Each row is a point. The points of each table are mixes of a few directions, plus a little noise. Count the directions of each table, and those that both share. Where both have some left over, give the other angles between the two spaces (their principal angles), to ten degrees, smallest first.

First (5 x 2)
[[-3.18 -0.09]
 [-0.54 -0.02]
 [ 3.79  0.10]
 [-2.98 -0.07]
 [ 2.95  0.08]]
Second (7 x 2)
[[-0.30  1.46]
 [-0.54  2.65]
 [ 0.50 -2.45]
 [-0.99  4.88]
 [ 0.34 -1.67]
 [ 0.76 -3.78]
 [ 0.22 -1.09]]
Directions: first 1, second 1, shared 0; angles 80

First (8 x 6)
[[ 1.69 -0.16  1.43 -2.86 -2.44 -0.41]
 [-0.85  0.08 -0.72  1.43  1.22  0.21]
 [-1.14  0.11 -0.96  1.94  1.65  0.28]
 [-0.83  0.08 -0.70  1.40  1.21  0.20]
 [ 4.46 -0.42  3.77 -7.54 -6.45 -1.08]
 [-1.71  0.16 -1.45  2.89  2.47  0.42]
 [-0.25  0.02 -0.20  0.41  0.35  0.06]
 [-1.38  0.13 -1.16  2.32  1.99  0.34]]
Second (8 x 6)
[[-1.37  0.04 -1.85 -1.18  1.38  0.86]
 [-0.16  1.29  2.01 -2.71  0.96 -0.58]
 [ 0.29  0.89  1.95 -1.51  0.24 -0.66]
 [ 0.60 -0.58 -0.18  1.66 -0.97 -0.08]
 [ 0.75 -0.96 -0.61  2.50 -1.34  0.02]
 [ 2.09 -0.93  1.30  3.52 -2.65 -0.85]
 [-4.30  1.38 -3.57 -6.18  5.15  2.03]
 [ 2.09 -1.10  0.98  3.87 -2.77 -0.74]]
Directions: first 1, second 2, shared 0; angles 50

First (8 x 11)
[[ 1.24 -3.87  1.37 -1.06 -2.07 -2.71  1.47  5.67  3.80 -1.26 -1.13]
 [-0.70  2.22 -0.75  0.62  1.17  1.52 -0.83 -3.20 -2.16  0.68  0.64]
 [-0.59  1.96 -0.69  0.53  1.02  1.37 -0.71 -2.82 -1.89  0.60  0.58]
 [ 0.16 -0.48  0.16 -0.13 -0.24 -0.33  0.16  0.66  0.44 -0.14 -0.13]
 [-0.30  1.03 -0.36  0.27  0.55  0.69 -0.36 -1.50 -0.99  0.34  0.29]
 [ 0.86 -2.67  0.95 -0.72 -1.41 -1.86  1.01  3.91  2.58 -0.86 -0.80]
 [ 1.01 -3.21  1.17 -0.88 -1.72 -2.25  1.20  4.71  3.15 -1.03 -0.94]
 [-1.62  5.07 -1.80  1.41  2.70  3.56 -1.91 -7.42 -4.96  1.62  1.44]]
Second (10 x 11)
[[-1.01  3.17 -1.12  0.87  1.68  2.22 -1.20 -4.64 -3.11  1.00  0.91]
 [-0.63  1.98 -0.71  0.55  1.05  1.37 -0.73 -2.88 -1.92  0.62  0.57]
 [ 1.00 -3.18  1.13 -0.86 -1.68 -2.23  1.20  4.65  3.11 -1.02 -0.92]
 [-0.23  0.76 -0.28  0.22  0.41  0.54 -0.29 -1.12 -0.73  0.24  0.22]
 [-0.70  2.22 -0.77  0.61  1.19  1.55 -0.82 -3.23 -2.16  0.70  0.64]
 [ 1.11 -3.53  1.25 -0.98 -1.87 -2.47  1.33  5.16  3.45 -1.12 -1.02]
 [-0.49  1.55 -0.55  0.44  0.84  1.08 -0.58 -2.26 -1.51  0.49  0.45]
 [-0.43  1.37 -0.47  0.39  0.72  0.96 -0.51 -1.99 -1.33  0.44  0.40]
 [-0.52  1.68 -0.60  0.46  0.89  1.19 -0.62 -2.46 -1.65  0.54  0.49]
 [ 1.91 -6.01  2.13 -1.65 -3.20 -4.20  2.26  8.77  5.86 -1.90 -1.75]]
Directions: first 1, second 1, shared 1

First (8 x 18)
[[-1.65 -1.36  1.65  2.05  1.22 -4.82 -1.19 -2.93  0.23 -1.16 -1.30  3.97
  -0.87  1.26  1.55 -5.06  5.22  0.23]
 [ 2.23  1.22 -1.12 -1.36 -0.22  5.39  1.07  2.51 -0.53  2.19  1.74 -1.56
   1.13 -0.68 -2.06  4.83 -4.27 -0.05]
 [ 1.07  1.39 -0.99 -1.29 -0.74  2.60  0.84  1.32  0.11 -0.39  0.65 -3.09
   0.02 -0.81 -0.68  2.56 -2.89 -0.30]
 [-3.05 -3.63  0.74  1.09 -0.48 -4.65 -1.56 -0.27 -0.35  1.75 -1.52  2.86
   0.86  0.49  1.36 -2.59  2.51  0.62]
 [ 1.48  1.23 -1.14 -1.41 -0.66  3.82  0.94  2.00 -0.18  0.81  1.09 -2.64
   0.57 -0.83 -1.26  3.71 -3.70 -0.19]
 [-0.03  1.79  0.42  0.33  0.33 -2.14  0.19 -2.37  0.97 -4.23 -0.76 -1.53
  -2.05  0.12  1.26 -3.02  2.22 -0.53]
 [ 3.04  2.23 -0.26 -0.37  1.19  5.07  1.10  0.65 -0.33  1.00  1.91  0.43
   0.25  0.10 -2.03  2.94 -1.95 -0.15]
 [-3.07 -2.85  0.69  0.96 -0.62 -5.27 -1.39 -0.90  0.06  0.03 -1.81  1.58
   0.09  0.35  1.85 -3.37  2.85  0.36]]
Second (9 x 18)
[[-0.75  0.06  0.66  0.20 -0.34  0.35 -0.07  0.09 -1.12 -0.88 -0.40 -0.27
  -1.02 -0.21  0.52 -0.36  0.66 -0.13]
 [-2.05 -1.15  3.66  0.16  0.16  6.75 -2.74  4.30 -3.78 -1.90 -2.63  0.61
  -2.49 -3.07  7.75  2.37  4.79 -2.76]
 [-2.22 -0.20  2.48  0.49 -0.70  2.62 -0.91  1.40 -3.53 -2.48 -1.61 -0.43
  -2.95 -1.31  3.31 -0.14  2.79 -1.06]
 [ 0.31  0.18 -0.56 -0.03 -0.02 -1.01  0.41 -0.65  0.58  0.29  0.40 -0.09
   0.38  0.46 -1.16 -0.35 -0.72  0.41]
 [ 2.79  0.04 -2.80 -0.67  1.06 -2.33  0.72 -1.08  4.30  3.18  1.77  0.76
   3.76  1.23 -3.10  0.74 -2.99  0.93]
 [-0.35  1.06 -1.18  0.40 -1.02 -4.49  2.01 -3.20  0.06 -0.80  1.04 -1.20
  -0.73  1.90 -4.81 -2.86 -2.09  1.85]
 [-1.69 -0.40  2.24  0.29 -0.32  3.12 -1.18  1.85 -2.82 -1.78 -1.53 -0.07
  -2.19 -1.48  3.74  0.54  2.69 -1.27]
 [ 1.63  0.03 -1.65 -0.39  0.61 -1.41  0.44 -0.66  2.53  1.86  1.05  0.44
   2.20  0.74 -1.87  0.41 -1.78  0.57]
 [ 2.32  0.40 -2.85 -0.45  0.57 -3.59  1.33 -2.05  3.78  2.50  1.91  0.25
   3.04  1.73 -4.38 -0.34 -3.34  1.46]]
Directions: first 3, second 2, shared 0; angles 50, 90

First (10 x 32)
[[ 2.17  1.78  0.71  5.26  1.39 -0.24 -1.63 -0.03  3.11  0.97  0.11 -3.30
   0.75 -2.10 -2.51 -0.10 -0.24 -4.95  0.53  1.65  2.58 -1.83  3.05  1.87
  -1.29 -4.17 -2.51 -0.12  1.12  0.09 -0.30 -1.41]
 [-1.74 -1.42 -0.57 -4.19 -1.14  0.20  1.30  0.01 -2.49 -0.77 -0.06  2.66
  -0.58  1.69  2.00  0.08  0.19  3.96 -0.42 -1.32 -2.06  1.46 -2.42 -1.49
   1.04  3.33  2.01  0.10 -0.89 -0.07  0.24  1.12]
 [-0.03 -0.02 -0.01 -0.09 -0.02 -0.01  0.03  0.01 -0.05 -0.01  0.01  0.04
   0.00  0.03  0.03  0.00  0.01  0.09 -0.01 -0.03 -0.04  0.03 -0.04 -0.03
   0.03  0.09  0.03  0.00 -0.02  0.02  0.01  0.02]
 [ 0.89  0.71  0.29  2.10  0.55 -0.11 -0.65 -0.02  1.25  0.37  0.03 -1.32
   0.29 -0.85 -1.02 -0.04 -0.10 -1.98  0.20  0.68  1.02 -0.72  1.21  0.74
  -0.52 -1.67 -1.00 -0.06  0.46  0.03 -0.12 -0.57]
 [ 0.18  0.16  0.05  0.43  0.10 -0.01 -0.13  0.01  0.25  0.07  0.00 -0.27
   0.06 -0.17 -0.21 -0.01 -0.02 -0.41  0.03  0.13  0.21 -0.16  0.26  0.16
  -0.11 -0.34 -0.20 -0.02  0.10  0.02 -0.02 -0.11]
 [-0.07 -0.04 -0.01 -0.13 -0.03  0.01  0.05  0.01 -0.08 -0.03 -0.02  0.08
  -0.01  0.06  0.06  0.00  0.01  0.13 -0.02 -0.03 -0.06  0.04 -0.06 -0.04
   0.03  0.11  0.06  0.00 -0.01  0.02  0.01  0.00]
 [ 0.89  0.70  0.27  2.12  0.57 -0.11 -0.66 -0.01  1.25  0.40  0.04 -1.32
   0.30 -0.85 -1.01 -0.04 -0.12 -1.98  0.19  0.66  1.04 -0.73  1.23  0.75
  -0.51 -1.69 -1.00 -0.06  0.45  0.04 -0.11 -0.58]
 [-0.25 -0.21 -0.10 -0.57 -0.16  0.01  0.17  0.00 -0.34 -0.11  0.00  0.38
  -0.09  0.25  0.26  0.01  0.02  0.55 -0.06 -0.17 -0.29  0.22 -0.35 -0.21
   0.15  0.48  0.28  0.01 -0.13 -0.02  0.04  0.16]
 [ 1.90  1.57  0.64  4.62  1.23 -0.21 -1.43 -0.02  2.74  0.85  0.07 -2.90
   0.67 -1.85 -2.20 -0.09 -0.21 -4.34  0.46  1.45  2.27 -1.61  2.68  1.64
  -1.12 -3.67 -2.21 -0.13  0.98  0.07 -0.25 -1.23]
 [-3.92 -3.23 -1.29 -9.49 -2.54  0.45  2.93  0.07 -5.61 -1.74 -0.19  5.96
  -1.35  3.80  4.54  0.20  0.42  8.92 -0.94 -2.98 -4.65  3.31 -5.53 -3.38
   2.32  7.55  4.55  0.22 -2.03 -0.16  0.52  2.55]]
Second (9 x 32)
[[ 0.59 -0.80  1.48  1.24 -0.61 -1.52 -0.45  1.37 -1.29 -0.95  0.34 -0.44
   0.44  0.82  0.43 -0.54  1.59 -1.38 -0.26  0.07  0.58 -0.01  1.22 -0.65
  -0.62  1.03  0.23  0.28 -0.83  1.07  0.77 -0.89]
 [-2.36 -0.28 -0.34  0.79 -2.17 -1.26 -1.28 -0.40 -2.06 -2.82 -1.29  0.75
  -0.29  0.34  0.42 -1.31 -5.83  3.49 -1.89  2.05 -0.44 -1.17  0.14 -0.03
   2.01  1.39  0.55 -0.09 -0.48  1.73  3.94  0.37]
 [ 0.82 -0.01 -0.66  0.87  1.65  0.07  0.25  0.23  1.32  0.44  1.82 -0.01
   0.46  0.62 -1.26  0.26  1.70 -0.36  1.47  0.75  0.87  0.00 -1.89 -0.28
  -0.04  0.22  0.32  0.43  1.26 -2.52 -1.03  1.58]
 [ 1.01 -0.70  0.08  1.60  0.76 -0.65 -0.18  1.10  0.45 -0.22  1.69 -0.24
   0.45  1.00 -0.75 -0.15  2.08 -1.06  1.00  0.57  1.06 -0.01 -0.90 -0.46
  -0.27  0.74  0.52  0.47  0.40 -1.45 -0.41  0.81]
 [-0.81  4.57  2.11 -8.91  0.79  3.16  3.18 -4.40 -0.20  4.92 -5.65 -0.30
  -0.40 -4.81  2.77  2.63  1.36 -1.29 -1.53 -5.18 -3.99  1.84  4.82  0.98
  -2.76 -4.72 -3.81 -1.64 -0.59  4.57 -3.61 -4.88]
 [ 0.11 -0.33  1.20  1.36 -0.01 -1.91 -0.45  0.90 -1.29 -1.42  0.70 -0.15
   0.80  1.03 -0.16 -0.66  0.67 -0.26 -0.04  1.20  0.71 -0.36  0.27 -0.94
  -0.10  1.46  0.29  0.47  0.03  0.27  1.43  0.05]
 [ 0.97 -1.85 -4.21  1.84  0.35  3.23 -0.39  0.55  4.05  1.44  2.22  0.33
  -1.63  0.29 -1.52  0.46 -0.63  0.37  1.70 -0.39  0.85  0.13 -3.81  1.73
   1.33 -1.18  1.44 -0.12  0.53 -4.15 -2.62  2.85]
 [-1.08  1.79  1.44 -1.59  0.65 -1.28  0.50 -1.32 -1.54 -0.55 -1.08  0.20
   0.97 -0.43  0.18 -0.02 -0.84  1.13 -0.57  0.92 -0.65 -0.28  0.83 -0.86
  -0.15  0.40 -0.91  0.07  0.77  1.12  1.38 -0.48]
 [ 0.75 -2.39 -1.09  2.80 -1.40  0.17 -1.17  1.97  0.55 -0.83  1.27 -0.15
  -0.81  1.13 -0.13 -0.67 -0.09 -0.66  0.13  0.01  1.01 -0.15 -0.69  0.51
   0.60  0.65  1.36  0.13 -1.10 -0.63  0.14  0.59]]
Directions: first 1, second 4, shared 0; angles 70

First (8 x 32)
[[ 0.99 -0.36  2.87  0.73  3.36  3.02  1.41  4.41 -0.42 -6.55  3.83  0.58
  -2.09  3.19  1.69 -1.68  0.58 -1.87  1.73 -0.27 -1.00  3.83  0.73  2.67
   2.18 -2.56 -0.65 -0.93  0.57 -2.10 -2.42  2.06]
 [-1.23 -0.59 -1.24 -0.52 -1.26  3.91  1.44  2.67  2.40 -4.65  3.80 -0.34
  -1.96  1.94  2.54  0.90  2.58  0.39 -0.65  1.14  0.04  2.61  2.01  1.64
  -0.67 -3.52 -1.13 -0.19 -0.75 -1.89  1.52  2.41]
 [ 1.78  0.36 -4.15  2.38 -4.47 -9.49 -3.57 -5.68 -1.71  5.33 -2.45  1.25
   1.74 -2.02 -5.56  3.75 -2.52  1.39 -1.60 -0.05 -1.34 -3.40  0.49 -4.19
   0.67 -0.36 -0.83 -1.09 -1.74  2.13  6.36 -0.01]
 [ 1.93  0.06  2.05  1.48  2.33 -1.99 -0.54  0.77 -2.01 -1.76  0.60  0.92
  -0.24  1.17 -1.31 -1.05 -1.50 -1.40  1.30 -0.80 -1.26  0.95 -0.28  0.32
   2.44 -0.43 -0.22 -0.93  0.39 -0.20 -1.17  0.44]
 [-0.52  0.12 -1.75 -0.31 -2.09 -1.42 -0.68 -2.12  0.45  3.03 -1.60 -0.26
   0.93 -1.51 -0.81  1.13 -0.11  1.04 -0.96  0.29  0.46 -1.76 -0.19 -1.32
  -1.21  0.95  0.20  0.40 -0.42  0.88  1.64 -0.76]
 [-1.79 -0.22 -0.79 -1.45 -0.87  3.72  1.23  0.96  2.18 -0.61  0.73 -0.90
  -0.52 -0.02  2.32  0.14  1.86  0.78 -0.70  0.80  1.06  0.46  0.41  0.81
  -1.79 -0.25  0.06  0.75 -0.09 -0.54 -0.12  0.11]
 [ 0.66  0.22  2.22  0.09  2.34 -0.29 -0.01  0.10 -1.38  0.77 -1.25  0.11
   0.56 -0.26 -0.37 -1.70 -1.25 -0.85  1.08 -0.77 -0.03 -0.37 -1.27  0.20
   0.79  1.88  0.79  0.11  0.97  0.45 -2.59 -1.16]
 [-1.89  0.28  0.85 -2.26  0.63  2.69  0.77 -1.15  0.64  4.41 -3.58 -1.28
   1.58 -2.48  1.49 -1.63  0.25  0.55 -0.15 -0.21  1.94 -2.27 -1.96  0.00
  -2.39  4.36  1.83  1.83  1.05  1.20 -3.05 -3.07]]
Second (11 x 32)
[[ 0.37  1.90  1.56  0.70 -2.74 -2.53  0.41 -1.70 -0.06  1.64 -0.92 -0.90
   1.19  0.00 -0.56 -0.71  0.64  1.40 -1.93  1.87  1.52 -2.85 -0.57 -1.09
   1.12  3.92  0.01  1.34 -0.74 -0.57  2.47 -0.61]
 [-0.37  1.27 -0.51 -1.95  3.83 -0.98  0.42 -3.32 -2.95  2.08 -0.59 -1.52
   3.39 -0.59 -3.69  1.62 -1.30 -1.72  0.36  1.46  0.37 -0.77  1.17 -0.44
  -1.38  1.81  2.45 -1.93  4.13  3.18 -1.91  0.80]
 [-0.22  0.00 -1.33 -0.28 -0.05  0.13 -1.85  1.52 -0.20 -0.88  0.50 -1.47
  -0.59 -1.15 -0.39  1.60 -0.94 -0.09 -2.36 -0.51 -0.82 -0.65 -0.54 -2.68
  -0.67 -0.72  0.22  2.43  2.53 -0.15 -1.17 -0.19]
 [ 0.29 -1.37  0.74  0.16  3.10 -0.18  0.82 -2.22 -3.18  0.67 -0.68  1.79
   1.31 -0.86 -2.74  2.08 -3.02 -2.49  0.51  0.98  0.59 -0.66  0.28  1.74
  -0.26  1.67  1.41 -2.52  3.25  1.58 -1.82 -0.22]
 [-1.10 -0.56  0.85  1.38 -0.66 -1.15 -0.30 -1.21 -1.84  0.62 -1.70  1.04
  -1.12 -1.34  1.09  1.17 -2.36 -1.84 -1.09 -1.18  0.40 -1.07 -1.40 -0.09
   0.73 -0.67  0.48  1.23  0.61  0.08 -0.18 -0.58]
 [ 1.86 -0.58 -2.14 -1.22 -0.53  2.68 -1.02  4.48  3.90 -2.46  3.07 -1.06
  -0.47  1.20 -0.46 -1.02  2.97  3.31  0.11  0.64 -1.39  1.59  1.16 -0.99
  -1.15 -0.31 -1.77  0.17 -0.94 -1.66  0.02  0.04]
 [ 0.69 -4.97 -1.85  0.40  2.65  4.37 -0.62  3.66  0.82 -3.00  1.41  3.75
  -2.87 -0.47  0.63  1.43 -1.79 -1.33  2.39 -2.30 -1.94  3.46  0.22  2.77
  -1.21 -4.27 -1.15 -2.33  0.34 -0.70 -3.01 -0.52]
 [-1.46 -0.01 -1.57 -1.10  0.95  0.66 -0.32 -0.62  0.33  1.14 -0.88 -0.42
  -0.21 -0.37  1.33 -0.20  0.37 -0.67  1.70 -2.02 -0.79  1.60  0.17  0.02
  -1.17 -3.26  0.45 -0.34 -0.84  1.37 -0.86  0.48]
 [ 1.63 -3.74 -3.56 -1.47 -0.87  2.48  0.21 -0.65  4.09  4.45 -1.56  3.45
   1.42 -1.29 -1.92 -0.57  1.52  3.70  3.67  0.39  0.03  0.30  0.87  2.64
  -3.42  2.16 -1.38 -4.52 -3.74  0.82  0.97 -2.79]
 [-1.89  6.73  1.29 -1.21 -1.53 -2.76 -0.24  0.15  0.28 -1.42  1.38 -6.74
   0.65  2.47  2.67 -2.76  3.92  0.63 -2.10 -0.04 -0.13  0.21  0.37 -4.36
   1.77 -1.81  0.76  4.71 -0.63 -0.16  1.65  3.20]
 [ 0.18  1.32  6.51  4.56 -4.16 -2.72  2.49 -0.09 -1.17 -2.87 -0.03  2.07
  -2.73  2.39  4.04 -2.66 -0.01 -0.93 -1.29  0.70  2.15 -1.16 -1.73  2.49
   5.60  1.48 -1.44  1.76 -3.97 -3.79  3.82  0.42]]
Directions: first 3, second 6, shared 1; angles 50, 80

First (8 x 32)
[[ 1.74  0.44 -2.94 -0.84 -3.36  1.03 -4.06 -0.11  2.98  2.59 -1.77  3.48
   2.74 -2.48 -3.93  0.20 -0.51 -0.74 -1.11  3.50 -1.98  6.51  1.04  1.24
  -0.19 -1.91 -3.21  4.24 -0.38 -5.22 -2.41  2.72]
 [-0.46 -0.28  0.54  0.71  1.11 -0.65  1.51 -0.09 -1.00 -0.74  0.38 -1.47
  -0.98  0.72  0.98 -0.52  0.31  0.70  0.57 -1.41  0.67 -2.61 -0.47 -0.57
   0.47  0.86  0.94 -1.21 -0.32  1.67  0.97 -0.87]
 [-1.59 -0.08  3.18 -0.55  2.28 -0.28  2.49  0.21 -2.01 -2.32  1.80 -1.82
  -1.75  2.06  3.51  0.74 -0.02 -0.41  0.35 -1.90  1.42 -3.64 -0.39 -0.36
  -0.82  0.81  2.59 -3.53  1.37  3.76  1.34 -2.10]
 [-2.57  1.12  7.11 -4.99  1.68  1.84  0.95  0.94 -1.35 -3.88  3.51  0.86
  -0.75  2.88  5.87  4.18 -1.45 -4.42 -1.45  0.74  1.24  0.73  0.74  1.54
  -4.07 -1.43  3.36 -5.39  5.33  3.69 -0.26 -2.46]
 [ 1.36  0.39 -2.07 -0.73 -2.42  0.84 -3.05 -0.10  2.16  1.88 -1.20  2.60
   2.00 -1.85 -2.80  0.36 -0.37 -0.74 -0.85  2.71 -1.41  4.93  0.73  0.89
  -0.29 -1.44 -2.40  3.07 -0.20 -3.83 -1.85  1.97]
 [-0.47 -0.24  0.52  0.76  1.06 -0.50  1.42 -0.03 -1.02 -0.66  0.45 -1.37
  -0.95  0.72  1.07 -0.43  0.26  0.66  0.54 -1.41  0.65 -2.50 -0.45 -0.53
   0.36  0.78  0.92 -1.17 -0.25  1.69  0.93 -0.88]
 [ 1.47 -0.30 -3.45  1.75 -1.42 -0.43 -1.40 -0.42  1.17  2.12 -1.81  0.51
   0.91 -1.76 -3.17 -1.61  0.49  1.44  0.28  0.57 -0.88  1.23 -0.05 -0.28
   1.57  0.09 -2.03  3.06 -2.17 -2.62 -0.50  1.58]
 [ 0.58 -1.08 -2.90  3.92  0.95 -1.91  2.06 -0.56 -0.99  0.93 -1.21 -2.82
  -1.26 -0.35 -1.47 -3.07  1.31  3.51  1.71 -2.78  0.37 -4.68 -1.09 -1.84
   2.85  2.12 -0.26  0.94 -3.25  0.85  1.70 -0.16]]
Second (11 x 32)
[[-2.27  1.01 -0.86  0.72  2.02 -0.57 -2.45 -2.23  4.01 -0.23  3.51  0.86
   2.64  0.46 -1.30  1.21 -0.06 -0.82 -0.44  4.85  1.45  0.82 -2.96 -2.72
  -2.55 -4.02 -1.39  0.10  2.16 -2.24  1.45  0.34]
 [-1.70  1.55 -2.95 -1.53 -1.01  2.70 -1.19  2.15 -1.60  1.33 -1.45  1.91
  -1.75 -2.51  0.28 -0.67  1.21 -0.83  1.95 -1.07 -4.43  1.76  1.68  4.30
   2.10 -0.55  0.21 -0.79  0.62 -1.62 -2.63  0.26]
 [-1.06  0.94  0.51  0.57  1.02 -1.41 -0.55 -1.17  2.44  0.45  2.38 -0.88
   2.53  0.37 -1.06  2.31 -0.29 -0.50 -1.02  1.96  0.68 -0.08 -2.72 -1.39
  -1.51 -0.65 -0.88  1.95  1.88 -0.55 -0.13 -0.54]
 [ 3.01 -2.43  3.25 -1.48 -1.99  0.55  2.54  2.90 -2.93 -0.21 -3.19 -0.12
  -2.84  0.75  2.70 -0.12 -1.03  0.37 -0.69 -3.89 -0.40  1.12  3.18  1.40
   1.71  3.31  2.87 -1.99 -2.66  3.72 -0.99  1.03]
 [-0.63 -0.09 -0.70  2.80  1.56 -2.02 -1.74 -3.59  4.23 -1.16  2.92 -0.70
   3.23  1.20 -2.40 -0.61 -0.33  0.23 -0.92  3.51  3.66 -1.27 -3.06 -4.93
  -2.41 -2.05 -2.23  1.05  0.47 -2.24  3.46  0.12]
 [-1.42  1.52 -3.18  1.86  0.68 -0.44 -1.36 -2.17  1.06 -0.03  1.04 -0.52
   1.52 -0.94 -2.43 -1.51  1.07  0.35  0.98  0.98  0.19 -2.02 -1.46 -0.71
  -0.21 -0.84 -2.48  1.91  0.82 -2.92  1.05 -1.04]
 [ 2.87 -2.05  4.71 -1.98 -1.05 -0.34  3.36  2.50 -3.05 -0.07 -2.07 -0.92
  -2.15  1.48  3.02  1.78 -1.27  0.38 -1.32 -3.07  0.33  0.50  2.10  1.14
   0.64  3.12  3.00 -1.03 -1.49  4.84 -1.41  0.16]
 [-0.10  0.05 -0.21 -1.12 -1.08  1.28 -0.07  1.92 -0.81  0.71 -1.24  0.88
  -1.17 -0.92  0.81  0.18  0.08 -0.55  0.40 -1.29 -2.25  1.70  1.26  2.14
   1.30  0.63  0.96 -0.87 -0.25  0.22 -1.66  0.66]
 [-0.05 -0.71 -1.13  3.56 -0.35 -1.76 -2.29 -2.30  5.49 -0.71  1.70 -0.67
   3.45  0.42 -2.93 -1.21 -0.73 -0.18 -1.27  1.54  2.23  0.32 -2.65 -4.69
  -0.90  0.04 -1.97  1.07 -0.74 -2.89  2.89  1.38]
 [-2.20  1.63 -4.25 -2.17  1.30  3.71 -1.21  0.11 -4.22 -0.33 -1.22  3.25
  -3.82 -1.79  1.10 -3.31  2.32  0.29  3.73  1.45 -2.09 -0.65  3.10  3.72
   0.75 -4.54 -0.29 -3.04  0.49 -1.82 -0.08 -0.69]
 [ 3.52 -1.44  4.81 -1.25 -1.11 -1.64  4.96  1.90 -4.59  0.24 -2.40 -3.08
  -1.63  1.43  2.24  1.99 -0.94  1.23 -1.35 -5.01  0.60 -2.20  1.58  1.71
   1.06  5.58  2.20  1.67 -1.30  5.51 -1.92 -1.66]]
Directions: first 2, second 5, shared 0; angles 30, 40
